Rows are points. Each table stands for the endless flat space through its points: a line for two points, a plane for three, and so on. The two share one point or none. Which?

First, 2 rows:
[[12 -1 24]
 [ 6 -7 15]]
Second:
[[ 7 -2 18]
 [ 5  4 18]]
They share: [ 8 -5 18]

First:
[[-13 -14 -13  -1 -10  10]
 [ -1 -11   2  11   8  -2]]
Second:
[[ -5 -11  -8   4  -1   7]
 [ -5 -13   2  10   5  -3]]
They share: [ -5 -12  -3   7   2   2]

First:
[[-15  -6  20  -6  12  -2   2   3  -7]
 [-12 -13   7   4  10   9   5   6 -11]
 [-39 -15   7 -34  41 -12  17  -8  12]]
Second:
[[-17 -12   5 -10  20  -1   6  -4  -6]
 [-13 -12   0 -10  20  -2   4  -9  -9]]
They share: [-21 -12  10 -10  20   0   8   1  -3]

First:
[[ -6   0  20 -33 -15   2  11  14  27 -26   4]
 [-10  -6  20 -39 -13   0  12  15  30 -29   3]]
Second:
[[ -4  26   7 -15 -28   4   2   8  12 -16  17]
 [  6   1  27 -35  -3  14  17  28  32 -21  -8]]
They share: no point

First, 3 rows:
[[ -6 -16 -22 -14  17   9  -9  -2  23 -17  10  -5  -2  19]
 [ -1 -32 -25  -3  26  -3 -13   0  28 -19   7   7 -12  18]
 [  4  -8 -24 -20  11   9  -5   6  21  -9   8  -9  10   9]]
Second (2 x 14):
[[ -9  -2 -19 -19   6  12  -9   4  23  -9  12 -10   0  20]
 [ -3 -10 -23 -23  16  18  -3  -6  17 -19  10 -14  12  14]]
They share: [ -6  -6 -21 -21  11  15  -6  -1  20 -14  11 -12   6  17]

First, 2 rows:
[[ -3 -27  -8  23  -8 -11   6  16 -21  12  16 -13 -30   8  27 -33  -3  30
    5  15]
 [  3 -23  -2  17  -6 -17  -6  10 -11  10  12 -15 -20  16  17 -23   5  24
   -3  13]]
Second (4 x 20):
[[ -4 -30  12   4 -21 -42 -11  27   8   8  -7 -27 -11  35  29 -25  31  38
  -18  32]
 [  1 -17  -5  22   7 -12 -14   7 -11  13  12 -14 -27   5   7 -19   2   9
    3   8]
 [ -5 -13  -6  20  -1 -34 -22  45 -11  30 -15 -17 -16  19  38 -12   6  21
   12   7]
 [  8 -20  -3  26 -12 -13  -3   1  -1  19   6 -28 -14  12  15 -18   4   5
   10   0]]
They share: no point

First:
[[ -8  12   2 -30  35  30   0  -9  22  18 -24  -3   9   6 -17  29 -16  24
   16 -12 -28 -10 -23  14]
 [-15  24  -9 -25  -6   8 -27  -9  11  -9 -23  19   4  -4 -25 -15  26  31
  -30  -3  -3  23  -6 -15]
 [-10  19   2 -12  21  10 -12   0  26   0  -9   9  20 -16 -22  -1  10  17
  -13  -2  -9  12   0  -7]
 [-28  36  10  -6  47  26   8  -5  42  -6   0   1  45 -30  -9  17   4  16
    0 -12 -16   2  -3 -18]
 [-17  22  12   2  22   5 -10  17  22  -5   3  34  36 -34 -23  -2  34  15
  -24  25   5  13  15 -27]]
Second:
[[-14   5  -8 -26  39  23 -22  -4  36  -5 -23  26   6 -30 -33  -4  15  30
  -18  -7 -17  14  -5 -20]
 [-14  15   0 -18  27  17 -14   0  26  -1 -15  20  16 -20 -25   2  15  24
  -14   1 -11  10  -3 -14]]
They share: [-14  20   4 -14  21  14 -10   2  21   1 -11  17  21 -15 -21   5  15  21
 -12   5  -8   8  -2 -11]
